Each point is reached from the start by the listed moves, each made 0, 1 or 2 times, or once backwards (-1), plus a little noise. Say if it took an odd or an even number of moves. Then give how often each move was made.
In the rows, 128 means zero.

Moves:
(1): [180 129 129 107 122]
(2): [128 168 126 128 128]
Start: [111 107 130 151 133]
Points:
[116 184 129 153 131] -> even (0, 2)
[114 148 133 149 131] -> odd (0, 1)
[ 60 183 120 169 141] -> odd (-1, 2)

Moves:
(1): [156 126 120 122 128 130 128 129 131 126]
(2): [134 160 136 129 121 131 132 134 137 131]
(3): [135 124 151 128 125 124 124 124 123 127]
(4): [135 123 127 163 127 138 135 132 129 134]
(5): [127 130 134 130 164 138 125 131 127 120]
(6): [126 125 129 119 121 159 123 137 121 131]
(7): [126 125 131 121 132 127 157 131 128 130]
(8): [126 125 133 130 122 113 127 163 125 117]
(9): [124 120 134 127 126 133 128 129 157 126]
Start: [132 136 123 124 132 123 118 110 124 148]
Points:
[147 166 113  92 175 127 123  77 208 140] -> odd (1, 1, -1, -1, 1, -1, 0, -1, 2)
[174 167 147 168 106 170 191 181 167 158] -> even (1, 2, 0, 2, 0, 1, 2, 1, 1)
[157 188 141 184 110 160 162 176 107 162] -> even (0, 2, 0, 2, 0, 1, 1, 1, -1)
[107 150 217 112 184  76 106 169 180 105] -> even (-1, 1, 2, -1, 2, -1, 0, 2, 2)
[124  87 177 200 162 125 117 142 100 140] -> even (-1, -1, 2, 2, 1, 0, 0, 1, 0)
[157 191 149 215 188 147 110 124 179 144] -> odd (0, 2, 0, 2, 2, -1, -1, 0, 1)

Moves:
(1): [147 128 126 129 128 126 128 124 127 124 127 132 130 125 128 127 131 123
 126 128 122 129 125 130]
(2): [127 149 123 127 130 131 125 127 132 131 123 127 130 127 125 125 127 130
 126 128 128 124 129 131]
(3): [129 129 145 129 134 126 125 132 130 128 126 129 128 130 127 128 127 128
 126 125 124 126 129 128]
(4): [128 129 128 145 125 126 129 129 123 128 124 126 125 131 131 127 128 129
 130 124 128 126 132 130]
(5): [126 125 123 132 149 129 129 122 125 128 127 125 129 128 129 128 130 132
 129 128 127 128 124 128]
(6): [129 125 132 130 124 148 130 123 129 125 127 129 129 127 130 124 125 129
 130 128 133 126 126 132]
(7): [127 131 132 126 126 124 150 125 129 129 128 127 130 129 132 125 133 131
 128 131 128 122 125 124]
(8): [132 124 122 128 133 132 133 153 127 130 127 127 130 126 130 124 127 126
 123 128 130 123 126 133]
(9): [129 125 125 132 126 125 131 129 146 128 128 128 123 128 130 129 130 130
 128 125 124 127 127 124]
(10): [132 126 128 129 130 131 128 125 128 155 130 125 130 126 121 122 122 124
 130 128 123 130 131 128]
(11): [129 135 134 132 126 124 130 130 129 128 159 123 131 125 129 126 128 133
 133 124 126 130 123 135]
(12): [124 126 126 132 131 124 128 130 125 128 129 156 138 125 127 128 128 134
 127 127 127 125 132 130]
(13): [129 127 125 132 127 129 125 128 128 127 127 120 151 131 129 126 132 123
 128 130 127 129 127 123]
(14): [130 127 126 126 126 129 128 127 127 129 131 130 127 145 128 127 131 130
 126 131 124 131 125 133]
(15): [127 129 126 125 129 127 127 126 127 130 128 130 128 128 148 128 128 126
 128 127 126 130 130 131]
(16): [132 134 125 130 131 137 130 131 125 130 129 126 125 133 127 153 134 125
 128 127 126 129 131 121]
(17): [123 128 129 126 125 128 126 129 129 132 126 126 125 121 125 125 153 125
 131 124 129 128 127 134]
(18): [132 124 128 126 125 129 127 126 127 131 124 124 130 126 129 131 130 151
 127 127 130 131 134 127]
(19): [133 128 126 127 131 127 125 132 129 127 126 130 129 131 128 127 128 130
 151 133 125 127 129 128]
(20): [129 129 132 135 127 126 121 129 127 131 131 129 125 125 132 124 131 133
 123 157 131 133 126 126]
(21): [133 127 130 130 129 124 127 126 132 130 129 129 128 131 131 127 127 128
 129 125 150 131 124 128]
(22): [125 133 133 129 128 130 133 135 130 123 124 131 130 127 126 124 129 126
 127 124 128 157 122 129]
(23): [131 127 126 125 132 128 133 129 129 120 131 128 128 132 126 123 131 125
 128 130 130 133 152 127]
(24): [122 125 130 127 130 123 131 124 136 128 126 125 133 127 126 135 125 128
 128 136 127 129 127 151]
Start: [126 128 142 116 128 134 131 135 132 130 123 130 124 118 138 122 122 131
 127 142 133 130 125 117]
Points:
[134 151 152 182 155 177 106 183 146 131 148 100 142 146 145 135 179 160
 116 169 113 144 185  88] -> even (-1, 1, 2, 2, 1, 1, -1, 1, 2, 0, 1, 0, 2, 1, 0, 2, 1, 1, 0, 2, -1, 0, 2, -1)
[132 111 160 111 164 145 143 194 147 157  90 106 183 154 116 137 109 153
 142 249 109 131 154 130] -> even (-1, 0, 2, -1, 0, 0, 1, 2, 0, 1, -1, 0, 2, 1, -1, 1, -1, 1, 2, 2, -1, 0, 1, 2)
[149 172 136 126 105 141 171 154 110 201 188 163 158 125 130 140 169 169
 118 208  97 132 127 160] -> even (1, 1, -1, 0, -1, 0, 2, 1, -1, 2, 2, 2, 0, 2, 0, 2, 1, 1, 0, 2, -1, 0, 0, 1)
[104 110 139 150 116 125 142 133 161 167 122 128 177 119 102 138 140  91
 194 163 126 170 158 136] -> odd (-1, -1, -1, 1, -1, 0, 0, -1, 1, 2, 0, 1, 2, -1, -1, 1, 1, -1, 2, 0, 0, 1, 1, 2)
[199 200 154 146 152 143 131 134 133 131 185 109  87 162 128 138 149 144
 121 142 158 146 122 115] -> odd (2, 2, 1, 1, 1, 0, 0, 0, 0, 0, 2, -1, -1, 2, -1, 2, 0, 0, 0, 1, 2, 0, 1, -1)
[200  92 130 115 119 170 108 112 176 171  88 124  92 143 133  80 105 142
 171 149 130 147 115 136] -> odd (2, 0, 0, 0, 0, 2, -1, 0, 2, 2, -1, -1, -1, 2, 0, -1, 0, 1, 2, 0, 1, 0, 0, 0)
[142 139 145 113 154 131 132 201 131 165  84 152 155 154 101  96 148 118
 106  99 138 143 121 106] -> even (0, 1, 2, 0, 0, -1, 0, 2, 0, 1, -1, 1, 1, 2, -1, 0, 1, 0, 0, -1, 1, 1, 0, -1)

Moves:
(1): [129 147 122 114 121 132 126 136 123 127 129 124 120 120 136 127 128 130
 132 121 124 127 124 123]
(2): [125 118 123 127 128 124 125 128 126 133 126 133 130 119 135 142 130 133
 129 126 129 126 119 122]
(3): [117 120 127 136 118 121 134 128 125 138 127 121 139 120 130 132 132 123
 125 120 130 132 124 133]
(4): [125 127 118 131 129 122 134 128 128 131 139 114 126 135 129 134 127 133
 126 129 126 137 127 139]
(5): [128 124 118 128 129 115 119 135 134 124 136 110 141 120 130 131 129 131
 119 126 134 119 132 131]
(6): [136 129 118 136 120 131 124 142 126 124 134 124 131 125 125 121 124 133
 118 125 119 125 126 131]
(7): [135 119 138 127 136 128 123 127 125 133 127 120 127 126 126 126 108 133
 115 138 135 127 129 128]
(8): [139 134 134 117 124 133 129 121 133 135 138 121 137 122 137 123 123 118
 127 132 126 131 127 119]
(9): [134 127 131 129 122 120 127 129 121 132 130 125 134 144 128 126 134 123
 127 129 137 143 125 121]
(10): [133 132 134 137 131 140 122 127 123 129 127 134 133 118 123 140 127 130
 131 125 126 124 128 140]
(11): [120 114 123 136 129 137 125 118 129 122 121 122 128 112 117 124 122 123
 127 130 134 126 137 122]
(12): [131 119 119 127 134 120 128 131 125 136 133 116 142 126 123 118 133 135
 140 137 129 127 136 135]
(13): [133 124 129 131 127 130 132 130 133 126 123 125 124 124 126 126 130 127
 127 129 132 130 131 126]
(14): [140 132 123 113 128 128 121 122 132 135 137 137 129 127 123 132 130 122
 131 122 129 123 128 123]
(15): [120 129 143 122 122 135 130 128 142 130 146 130 132 123 139 137 122 139
 141 131 131 131 132 134]
(16): [129 126 131 132 123 132 128 130 137 132 126 124 131 126 117 127 142 120
 132 126 123 131 121 134]
(17): [121 134 122 118 136 128 135 125 122 133 124 126 133 125 125 137 127 129
 136 128 124 138 129 129]
(18): [127 131 130 127 121 135 132 133 134 138 128 132 126 124 130 141 122 120
 126 128 126 128 125 128]
(19): [121 127 127 128 125 124 136 126 127 119 128 124 130 124 127 135 131 129
 132 128 130 127 118 133]
(20): [130 118 124 124 137 138 124 124 126 129 126 128 136 132 120 135 140 115
 126 123 132 127 132 122]
(21): [126 124 134 118 126 120 123 131 130 122 129 134 120 121 132 132 128 129
 140 129 123 124 135 130]
(22): [128 127 136 142 126 123 126 122 126 126 131 132 126 130 121 129 126 115
 132 107 131 128 120 117]
(23): [129 123 126 127 118 126 130 127 134 128 123 118 126 122 129 126 126 130
 128 127 123 126 124 126]
(24): [132 118 115 117 124 138 127 140 138 125 121 125 126 131 137 134 132 132
 131 131 130 135 113 137]
Start: [121 127 128 119 124 126 129 120 135 129 129 133 124 124 136 129 129 132
 129 133 134 132 127 134]
Points:
[158 151 141 108  61  93 107 167 137 153 219  69 153  79 172 152 108 136
 133 111 128 171 104 143] -> odd (2, 1, 1, 2, 1, 2, 1, 2, 2, 1, 0, 0, 1, 0, 1, 1, 0, 0, 0, -1, 2, 1, -1, 0)
[ 82  97 138 113  90 123 128 123 180 130 202  55 167  70 168 189  95 149
 122 130 154 145 125 199] -> even (0, -1, 2, 2, 2, 0, 1, 1, 0, 1, 1, -1, -1, 0, 2, 0, 0, 0, 1, 0, 1, 0, 0, 1)
[ 73   7  60  97 110 166 147 139 209 150 116  23 144  72 152 191 146 172
 136 174 180 164 114 160] -> even (1, 2, 0, 2, 1, -1, 1, -1, 0, -1, 2, 1, 2, -1, 2, 1, 0, 1, 0, 2, -1, -1, 2, 2)
